Rows are points. Each copy is the shape, with its points in the same order, stretched, turned, moved and blurred by noise. Is it also mirrored, or only turned?
In the rows, zero is written as 128.

Shape:
[[168 133]
 [ 96 132]
 [170  98]
 [133 117]
 [126 112]
 [166  98]
 [ 91 123]]
Copy 1 (7 x 2):
[[136  98]
 [132 179]
 [ 99  87]
 [119 131]
 [115 142]
 [102  88]
 [121 184]]
Copy 1 is: only turned
Copy 2 (7 x 2):
[[140  99]
 [121 168]
 [110  92]
 [117 133]
 [111 134]
 [112  92]
 [112 170]]
Copy 2 is: only turned
Copy 3 (7 x 2):
[[153 143]
 [ 95 111]
 [172 125]
 [134 115]
 [130 102]
 [164 118]
 [ 96 102]]
Copy 3 is: only turned

Shape:
[[ 98 120 132 159]
 [173 143 124  97]
 [ 96 101 119 154]
 [ 84 150 141 128]
 [106 140 142 155]
 [139 141 109 110]
 [183 138 117  82]
 [136 110 113  93]
 [124 134 115 161]
 [ 91 125  94 128]]
Copy 1 (10 x 4):
[[150 137  90 130]
 [137  84 171 131]
 [144 123  76 136]
 [114 151 118 145]
 [146 146 111 132]
 [136 103 147 150]
 [131  71 179 133]
 [116  84 130 138]
 [174 129 110 138]
 [130 118  98 168]]
Copy 1 is: mirrored
Copy 2, 10 rows:
[[117 150 114 149]
 [151  91 120  83]
 [125 160  95 150]
 [ 92 159 128 123]
 [112 136 130 141]
 [125 118 102 100]
 [160  87 111  71]
 [144 139  92  93]
 [118 119 108 143]
 [ 99 163  77 127]]
Copy 2 is: mirrored
Copy 3 (10 x 4):
[[ 84 143 149 102]
 [186 129 100 130]
 [ 76 127 131  93]
 [ 93 124 169 151]
 [100 154 155 119]
 [140 128 103 137]
 [198 120  85 133]
 [145  91 103 123]
 [103 165 119 105]
 [ 80 118 116 134]]
Copy 3 is: mirrored

Shape:
[[133  99 116 102 127 142 159 162]
 [123 156  98 100  91  87 132 102]
 [127 105 147 110 109 123 103 117]
 [ 91 131 137 110 108  71 124 117]
 [145 141 173 155 151 129 164 146]
 [136 148 114 121 154 100 148 115]
 [105 144 135 109 114 108 110 175]
 [143 102 120 112 114 136  88 165]
 [102 144  94 140 101  95 126 104]
 [ 92 136 154 128 151 144 139 159]
 [147 149 159 171 161  68 161 115]]
Copy 1, 11 rows:
[[120 105 120 113 131 107 171 155]
 [108 128  93  86  84 137 103 116]
 [141 130 149 101  99 103 139  99]
 [122 103 129 114  95 104  88 105]
 [147  91 160 116 166 154 133 136]
 [118 127 105 105 147 134 115 120]
 [104 122 154 135 105 114 113 154]
 [133 155 143 131  99 104 159 142]
 [112 114  98 127  88 154 110  98]
 [100  94 170 133 149 125 138 130]
 [166  99 128 124 165 158  83 112]]
Copy 1 is: mirrored
Copy 2, 11 rows:
[[118 103  89 118 134 164 142 170]
 [138 134  92 111  98  69 119 129]
 [112 101 132 127 126 120 106 117]
 [108 124 111 150 120  65 115 135]
 [135 142 176 136 130 153 139 179]
 [136 146 119 110 146  97 125 159]
 [ 77 148 108 130 114 132 104 142]
 [106 113  95 115 131 163  84 130]
 [154 147  85 140 117  84 123  96]
 [ 89 148 149 137 145 150 147 136]
 [164 159 178 157 145  97 112 178]]
Copy 2 is: only turned
Copy 3:
[[131  98 133 101  95 127 178 128]
 [106 183  99 128  90 104 128  96]
 [ 90 116 144 156  95 132 130 100]
 [ 49 147 118 130 107  80 129  99]
 [123 133 184  97 160  86 150 138]
 [137 151 130  99 126  76 118 118]
 [ 62 143 127 109 113 128 144 155]
 [110 116 131 146  80 155 144 154]
 [ 98 171  84 150 118  90 144 108]
 [ 84  98 135 101 169 121 149 146]
 [113 170 179 112 149  22 122 127]]
Copy 3 is: only turned

Shape, 17 rows:
[[100 136 140 111 152 152 115 143 114  87 112]
 [141 101 108 116  83 115 117 149 105 141 176]
 [110 117 141 158 111 141 136 163 160  99 188]
 [174 131 110 124 119 106 135 140 118 155 135]
 [ 82 146 156 121 155 159 150 149 152  98 114]
 [143 140 160  99 127 140 104 104 113 120 112]
 [163  87 145 132  96  96 108 169 120 130 154]
 [147  95 129 139 112  86 111 115 103 160 110]
 [132 122 110 162  85 170 145 132 169  69 119]
 [118 149 146 120 127 116 121  82  90 134 119]
 [108  98 104 180  89 170 144 134 166 101 124]
 [165  98 120 142 101 125  90 142 152 171 168]
 [ 94 128 143 113 172 182 116 145  79 116 124]
 [108 153 170 159 170 171 118 145 101  73 135]
 [110 139 128 136 182 154 130 136 112  81 140]
 [173  85 142 130  91 129 154 127 118 161 148]
 [160  80 130 113 124 102 119  82 130 125 135]]
Copy 1:
[[ 94 136 150 104 161 142 155 133 145 119 130]
 [148  96  88 112 108 147 124 165  94 132 119]
 [121 125 117 182 107 158 156 179 145 112 124]
 [146 143  97 111 125  95 110 133 120 159 127]
 [ 87 147 180 139 137 126 172 135 162 121 112]
 [131 173 159  97 124 147 121 136 116 145 139]
 [155  96 117 145 116 142  82 157 116 124 125]
 [139 139 120 121 115 108  82 102  81 125 136]
 [143 162 107 145 123 166 162 138 170  85  71]
 [120 189 151  98 122 120 139 142  83 119 162]
 [122 148  99 169 124 166 160 124 143  80  65]
 [133 115  80 154  91 153  89 138 116 161 111]
 [ 82 138 148 106 178 140 161 131 113 139 126]
 [ 82 170 151 137 185 149 145 171 139 121 142]
 [103 150 125 128 169 136 161 135 143 132 149]
 [184 137 122 152 119 142 118 142  78 148 108]
 [175 147 133 126 115 152 116  96  98 129 159]]
Copy 1 is: only turned
Copy 2:
[[101 102 115 101 138 155 152 116  96 114 155]
 [134 133 104 151 101 115 113 181 110 113 117]
 [118  91 145 155 110 117 178 153 157 134 175]
 [163 132 124 147 148 131  93 152 107 109 110]
 [119  81 127  98 141 142 182 102 129 139 159]
 [136 123 151  86 118 154 120 131 106 107 131]
 [123 103 141 142 139 101 116 195 104 114 150]
 [119 155 123 121 149  93  63 152 104 119 126]
 [112  68 156 143 127 128 141  94 164  68 149]
 [145 170 123  91 106 134 109 117 100 127 129]
 [ 84  82 145 153 132 101 127 100 172  97 142]
 [119 130 158 152 126 132  88 188 161 124 118]
 [ 95 103 115 113 127 165 136 108  76 147 141]
 [104  92 162 125 132 161 175  95  94 128 179]
 [118 104 119 129 133 162 142 107 100 131 174]
 [150  99 150 139 115  94  85 162 123 132 119]
 [139 136 130 109 120 115  55 154 132 116 156]]
Copy 2 is: only turned
Copy 3 (17 x 11):
[[108 152 147 136 128 150 132 136 141 151 176]
 [163  78 103 125 109 123 119 137 116 148 126]
 [124 121 113 134  85 117 161 150  91 106 150]
 [161 128 103 145 134 102 104 146 125 144 100]
 [ 97 178 144 119 123 144 168 145 129 137 154]
 [144 151 149 124 110 149  98 118 172 143 137]
 [161  84 139 149 113 126 105 158 102 118 110]
 [154 103 143 139 153 115 104 105 140 130  90]
 [119 137  92 135 125 140 146 169 151  72 163]
 [144 142 145 136 120 126 130  85 182 162 129]
 [112 117  85 127 143 143 163 142 132  72 140]
 [148  99  99 113 109 116  81 129  90 107  96]
 [106 146 130 147 134 175 136 105 123 175 169]
 [ 96 164 142 185  94 146 145 126 132 136 178]
 [116 162 127 166 127 121 146 124 118 148 189]
 [186 114 103 134 127 146 125 128 118 116  86]
 [188 124 144 118 143 120 104  99 137 112 136]]
Copy 3 is: mirrored
Copy 4:
[[ 80 103 139 109 139 121 126 152 130 107 104]
 [131 133 156 125  91 165 112 130 116 161 174]
 [109 118 169 140 101 143 149 138 204 142 156]
 [146 174 123 112 110 140 123 128 105 162 167]
 [ 82 110 127 105 143 118 164 127 175 104 100]
 [126 125 151  97 157 117 133 118  88 122 135]
 [151 127 161 126  77 121 119 139 126 180 168]
 [137 146 143 143 102 107 124 116  79 147 138]
 [152 108 142 152 144 177 174 166 186 109 129]
 [ 94 138 143 122 155 111 136 107  69 100 143]
 [136 111 156 178 132 170 165 148 188 129 106]
 [167 165 180 129 101 145 105 112 141 187 148]
 [ 50 104 145 109 162 118 123 147 112 138  98]
 [ 62 106 171 126 167  94 147 174 144 115 120]
 [ 66 109 128 125 155 111 116 160 150 119 131]
 [157 137 130 135 119 144 149 112 117 191 176]
 [153 114 127 135 137 120  95 106 109 139 159]]
Copy 4 is: only turned

Shape:
[[138 164 150 156 132 168 117 144 146  81 129 170]
 [139 115 145 132  85  93 141 112 108 129 132 119]
 [153 160 132 118 147 155  92 153 121 118  87 164]
 [155 117 177 133  89 142 111  95 112 153 171 101]
 [135 165 122 103 134 103 131 110 116 126 158 120]
 [125 155 105 162 165 163  98 136 140 100  97 128]
 [112 141 127  72 134 134 102 143 149 107 115 121]
 [134 165  94 142 131 146  67 169 147 112 107 144]
 [161 127 128 102 105 146 152 115 124 139 146  83]
 [167 175 122 156 108 165 121 123 181 117  97 182]
 [135 137 149 148  73 166 140 143 102 135 179 111]
 [152 131 136 104  97 132 132  87  88 144 163 122]
 [130 120 154 137  97 136 155 137 111 166 159 120]
 [160 119 163 128 124 125 150 131 113 168 175 109]
 [154 113 138 116  94 152 158 126  76 134 152 108]
 [135 116  88 114 146 146  94 151 137 112 147 155]
 [153  94 150 131 109 136 140 117 116 122 161 113]
 [109 124 136 109 112 142 141  88 115 159 139 131]]
Copy 1 (18 x 12):
[[101  81 162 123 138 103 162 151 126  83 108 128]
 [117 121 114 111 148 134 105  90 151 133 159  98]
 [103  99 182 120 165  75 138 144 112 156 105 151]
 [111 121 142 160 132 143 131  47 190 128 138  94]
 [137 115 134 142 157 148 111 123 147 128 147 182]
 [138 104 154 138 116  81 146 167 103 147 115 157]
 [135 160 152 133 173  83  92 158 135 117  97 163]
 [105 113 169 160 142  90 133 195  98 139 114 150]
 [141 134 163 122 116 156  92 109 164 159 144 122]
 [ 99  51 172 124 140 142 137 168  91 125  94 101]
 [ 90 122 165 140 103 164 134  82 154  88 162  91]
 [104 115 132 129 134 153  99  72 160 145 139 148]
 [112 139 143 130 142 169 149  72 143 114 161  91]
 [127 131 153 139 151 175 162  76 175 146 168 113]
 [104 130 155 100 113 146 109  74 159 148 161 115]
 [ 87 138 130 128 145 119 153 178 121 146 108 173]
 [115 130 126 117 126 135 140  92 179 142 142 106]
 [119 133 119 123 150 152 118  70 123 121 121 137]]
Copy 1 is: mirrored
Copy 2 (18 x 12):
[[ 95 139 128 129 111 115 180 150 131  92 100 155]
 [161 109 108 142 118 148 131 103 124 158 109 132]
 [119 152 113  95 177 123 150 107 141 116 108 139]
 [134 132 104 147 105 208 123 131 141 172 100 132]
 [151 165 116  98  99 117 110 110 144 175 119 112]
 [ 93 156 127 124 151 122 164 119 116 107 166 127]
 [129 140 132  94 119 135  95  99 172 112 133 135]
 [ 99 140  90  97 153 119 124 126 134  97 152 143]
 [130 130 117 116 100 185 123  93 154 160 127  71]
 [ 74 124  89 141 133 102 198 102 161 121 134 144]
 [ 99  89 134 125  76 184 145 145 110 139  97 113]
 [155 140 115 101  94 167 131 101 141 186 104 116]
 [125  81 128 135 116 174 132 133 126 161 107 121]
 [147 118 116 142 118 188 113 147 137 174  98 105]
 [142 102 135 109 105 192 143 116 121 154  97  95]
 [135 126 109  83 128 137 122 157 148  99 154 143]
 [163 117 121 146 106 189 138 140 131 140 107 119]
 [134 110 137 110 114 141 133 103 152 175 137 135]]
Copy 2 is: only turned
Copy 3:
[[124 109 149 141 133 154  76 183  90 125  93 146]
 [135 130 154 115 120 104 134  93 139 155 125 109]
 [137 129 147 163 146 174  92 185 105 156 143 149]
 [160  64 150 148 113 102 129 108 170 102 125 122]
 [152 140 163 118 138 118 133 116 126  95 176 127]
 [ 85 135 104 143 139 176  80 161  97 111 154 132]
 [142 124 129  90 135 157 132 188 129 126 159 115]
 [ 79 118 144 141 143 148  78 202 106 144 179 117]
 [167 137 121 115  92 119 127 123 152  99 130  72]
 [ 96 114 182 151  79 174 113 189  85 142 105 129]
 [151 112 128 111 105  82  81 131 177 114  97 117]
 [175 117 144 128  89 109 125 109 146 117 157 130]
 [142 130 137 122 123  89 131 124 168 112  94 133]
 [174 113 142 153 136  82 143 112 165  93 121 122]
 [181 149 108 130 101 102  94  99 154 124 116 107]
 [123 128 101 134 127 114 111 198  81 130 176 129]
 [161 118 108 136 121 106 124 116 128 113 116 102]
 [140 135 130 102  90 123 147 118 152 107 134 150]]
Copy 3 is: mirrored
Copy 4:
[[159 105 161 156 110  90 145 173 151 104 163 147]
 [101 129 124 114 117 109 132 112 138 143 129  81]
 [142  96 162 143 141 136 135 196 111  85 145 126]
 [142 143 112 137 108  74 128 143 112 180 138  50]
 [149 144 105  96 122  99 103 130 128  96 124  98]
 [165 107 159 158 152 117 134 168 145 104 110 167]
 [146 122 116 140  89 156 103 176 128  91 110 121]
 [133  93 134 143 144 127 115 211 140 111 132 163]
 [144 154  93 121 115 114 148 141 112 134 116  88]
 [176  54 131 128 126 111 187 188 163  99 161 137]
 [125 180 116 139 114  85 135 150 136 170 167 100]
 [134 152  89 129 125  94 120 124 112 132 153  56]
 [132 157 121 102 120 110 134 126 128 169 151  97]
 [141 148 119  87 119  84 127 127  92 160 138  93]
 [110 175 115 144 128 108 142 128 107 143 153  85]
 [135 101  98 151 130 127 104 158 110 117 151 173]
 [127 134 113 141 108  90 137 118 110 158 137 100]
 [165 147 105 127 126 135 122 112 140 140 141  76]]
Copy 4 is: mirrored

Shape, 17 rows:
[[ 79  91 140 137 169 135 110 117 129 112 128 134]
 [158 138 206 109 148  87 150 145 133 136 116 108]
 [ 86 134 107 140  93  76 133  92 137  96 139 119]
 [114 126 135 126 112 141 134 144 153 154 130 130]
 [132  77 111 123 109 113 133 104 121 159  78 133]
 [127 108  75 109 127 125 115  92 116 130  95 154]
 [121 144 128 121 144 130 140 163 167  86 162 150]
 [145 163 111 171  70  94 142  94 133 142  88 114]
 [135 113 158  86  91 160 161 108 137 106 132  93]
 [121 127 143 140 100 115 108 148 141 106 155 108]
 [135 129 109 139 103 130 129 108 130 106 139  86]
 [126 108 122 164 123 110 148 127 127 115 128 120]
 [110 125  85 121 105 140 127 151 151 151 150 114]
 [113 149 128 114 147 129 135 130 104 104 156 149]
 [102 111 134 147 112 100 136 139 111 119  81 114]
 [ 81 100 180 104 103 126 109 133 138  99 159 159]
 [127  78 177 146 101  98 133 137  91 207 141 130]]
Copy 1 (17 x 12):
[[147  98 115 128 144  87 101 144 132 146 150 179]
 [171 144 222 119 119 129 148 145 116 144 122 132]
 [ 98 174  88 103 147 106 141 118 108 172 122 159]
 [114 108 142 139  92 135 125 134 141 139 143 124]
 [143  96 114 157 129 100 116 118 142 151  67 119]
 [149 101  74 118 155 128 121 116 156 139  82 139]
 [151 143 119  73  88 149 128 127 137 136 185 137]
 [ 87 176 139 144 162 137 122  93 130 160  88 102]
 [113 110 154 101  76  82 158 105 117  99 138  99]
 [120 164 123 132  93 114 124 105 135 120 143 165]
 [113 158 112 126 121  96 146  90 149 116 135 137]
 [142 153 115 146 131 107 111 106 128 144 139 125]
 [110 124  94 144  90 128 150 130 161 133 147 135]
 [159 138 113 110 142 145 140 135 108 114 155 150]
 [123 151 133 149 140  88  97 155 124 133  99 132]
 [123 109 126 108  74 114 110 129  84 124 146 180]
 [147 115 164 237 110 126 130 119  77 137 100 147]]
Copy 1 is: mirrored
Copy 2, 17 rows:
[[117 109  97 127 125 102 175 151 168 127 138 155]
 [187 158 164 116 192  96 164 117 105 118 165 152]
 [ 58  79 152 104 141 135 132 123 107  88 118 134]
 [140 115 159 127 125 122 123 118 159 132 138 147]
 [ 89  83 156  87 145 113 129 100 146 186 126 158]
 [ 82  85 109  92 123 116 102  99 138 168 101 159]
 [172 108 104 147 153 137 127 146 159  82 112 144]
 [ 71 118 194 122 140 126 124  65  98 130  87 117]
 [169  85 156  90 112 121 149  97  99 120 142 118]
 [131 101 139 150 147 123 132 125 136 108 150 116]
 [105  98 137 107 129 127 135  89 133 109 125  92]
 [113 105 134 119 163 141 158 120 148 128 116 121]
 [114  99 152 107 121 137  92 118 185 122 135 123]
 [139 145 101 118 129 133 129 139 118 117 133 141]
 [ 93 101 161 109 157 101 156 142 118 145 108 121]
 [147  82 124 155 119 119 145 163 105 125 172 180]
 [125 148 185 117 160 148 145 125 139 195 215 164]]
Copy 2 is: mirrored
Copy 3 (17 x 12):
[[ 95 123 165 119 122 135  96 129 157 144 130 153]
 [161 186 186 134  92  90 182  78 139 111 137 163]
 [ 93 111 127 193 108 147  98  97  95 113 163 122]
 [139 125 119  98 102 138 155 130 138 123 151 121]
 [137 126 156 121  81 154 127 160 127  68  92 119]
 [107 125 107 124 124 149 102 142 112  73  89 121]
 [105 127  84 127 120 101 148  79 165 127 157 155]
 [171 126 126 191 109 143 142 161  81  78 155 123]
 [102 137 156 126 124 168 211  78 148  93 156 115]
 [132 134 129 156 114 146 137  86 156 142 151 127]
 [119 133 135 167 147 158 148 115 141 100 157  98]
 [125 115 145 164 110 115 138 142 153 106 140 132]
 [120 125  90 107 113 148 138 136 141 119 154  79]
 [ 85 127 108 138 146  93 145  90 128 137 128 134]
 [120 152 158 177  86 134 142 158 127 121 123 144]
 [ 93 103 144 120  89 147 131  46 148 164 130 162]
 [169 105 197 103  68 107 154 127 139 136 100 102]]
Copy 3 is: mirrored

Shape:
[[160 154 116 145 125  77 174 157  93 111 121 154]
 [142 178 114 142 152 114 147 161 124  87 127 101]
 [113  95 151 119 156 137 126  96 192 150 126 123]
 [156 172 173 189  94  89 147 153 122  95 137 134]
 [162 167 116 158 111 125 148  94 106 144 119 127]
 [145 179 188 133 116  86 148 131 105  77 144 120]
 [111 129 153 115 109 144 122  98 157 125  97 156]
 [160 156 122 122 100  92 172 131 118  93 135 101]
 [137 184 140 139  85 109 166 171 110 128 126 108]
 [115 141 121 132 150  90 126 116 119 124  88  98]
 [ 79 109 123 125 156 114 144 110 121 140 128 107]
 [159 138 163 145  80 109  94 150 115  90 155 126]
 [127 131 153  98 159 122 113 106 145 174 124 135]
 [ 98 132 135 123 142 144 122  89 146 141 149 148]
 [ 93 138  96 102 154 137 115 104 143 135 111 132]
 [156 136 167 142 121 150 139 145  88  91 120 123]]
Copy 1 (16 x 12):
[[152 103 116  78  85 162  96  74 143  98 137 122]
 [130  93 101  88 123 147 107  83  77 142 144 124]
 [ 65 183 179 151 150 114 140 112 118 128 147 168]
 [172  90 131  93 139 132  77  90 118 145  96 161]
 [165 146  83  88 136 102 104  96 167 128 138 141]
 [142  97 138  95 187 149  99  97 121 112 119 158]
 [143 178 158 170 160 139 148 139 156 136 160 155]
 [152 124 109  56 116 164 141  69 128 116 132 123]
 [173  94 132  54 119 148 111 110 134 161 144 121]
 [102 126 118 142 160 140 114  78 144 144 159 116]
 [ 49 117 147 139 142 135 147  90 151 135 166 145]
 [151 105 127 121 147 129 120 128 102 106  79 120]
 [ 80 171 165 127 172 116 112 143 148 104 155 135]
 [ 70 158 142 145 159 120 137 147 149 117 146 175]
 [ 77 164 123 159 146 143 149 137 147 129 178 132]
 [187  81 122 109 152 117 124  99  91 116 142 125]]
Copy 1 is: mirrored
Copy 2, 16 rows:
[[155 126 103 179 123 124 113 108 114 175  91 104]
 [149 103 102 144 162 122  91 164 127 157  70  83]
 [121 156 139 138 134 126 144 124 204  92 139 144]
 [180 128 126 193 130 118 150 148 108 127  98  62]
 [154 107 131 167 104 173 110 132 119 138 129 121]
 [173 171 132 159 163 120 133 159 114 130  79 120]
 [159 130 125 108 103 138 152 123 138  85 130 147]
 [155 117 111 164 145 122 137 160 133 152  68 144]
 [175  93 108 156 116 112 131 188  93 174 100  83]
 [124 124  79 161 116 116  78 140 134 131 110 133]
 [104 150  69 145 123 132  93 140 156 147 125 129]
 [136 124 167 158 158 102 171 136  77 123 103 118]
 [118 161 156 127 126 127  98 125 157 117 152 152]
 [130 158 129 110 124 169 122 118 155 100 132 132]
 [115 124  97  99 111 145  74 128 143 122 111 146]
 [158 146 121 145 180 124 155 147  90 143 147 117]]
Copy 2 is: only turned
Copy 3 (16 x 12):
[[142 100 121 118 103 153  95 160 105 128 160 139]
 [105  76 129 128  98 157 125 158 146 133 108 175]
 [102 151 177  99 149 128 167 141 114  98  66 130]
 [156 119 119 184 101 173 148 192 143 102 137 160]
 [124 130 146 166 134 160 109 128 149 145 151 138]
 [138 100  85 141 129 163 172 177 154 101 152 168]
 [ 82 156 128 128 131 142 150 124 118  82 102 128]
 [143  94 135 122 135 151 122 146 139 101 152 199]
 [147 120 114 157 100 125 101 157 156 108 155 152]
 [ 99  85 138 130 156 143 119 154 111 140 105 157]
 [ 99  83 159 110 148 116 129 143 108 135 109 110]
 [158 123 101 165 119 154 152 116 121  95 119 160]
 [116 162 134 107 155 119 151 119 123 133 104 110]
 [ 91 137 149 128 124 134 164 109 124 130 111 109]
 [ 71 116 144 112 128 124 131  94 107 137  92 131]
 [140  99 105 127 129 172 136 134 157 100 115 115]]
Copy 3 is: mirrored
Copy 4, 16 rows:
[[129 108  77 150  95 144 114 100  92 144 108 107]
 [127 105 102 176  95 117 160 105 168 142  99 150]
 [103 149 146 130 113 134 150 136 150  90 169 148]
 [151 127  64 128  90 120 132 167 137 151 117 110]
 [143 121 121 149 115 117 101 127 134 105  78 102]
 [141 131  85 139  47 114 133 120 149 140 139 106]
 [146 121 161 134 115 115 137 162 126 106 164 112]
 [158 120  85 145  98 112 116 106 119 127 104 147]
 [166 113  72 148 130  78 135 135 138 140 115 112]
 [154 131 120 138  91 133 192  95 144 112 110 126]
 [145 133 130 123 115 141 151  77 170 109 157 132]
 [145 141 116  97  95 100 122 173 128 184 129 118]
 [ 87 154 148 148  93 118 148 112 135 104 153  97]
 [114 138 167 155 118 130 114 125 164 113 162 119]
 [130 125 179 175 125 128 157 106 153 115 138 135]
 [136  90 112  92  82 103 111 131 154 137 126 107]]
Copy 4 is: mirrored
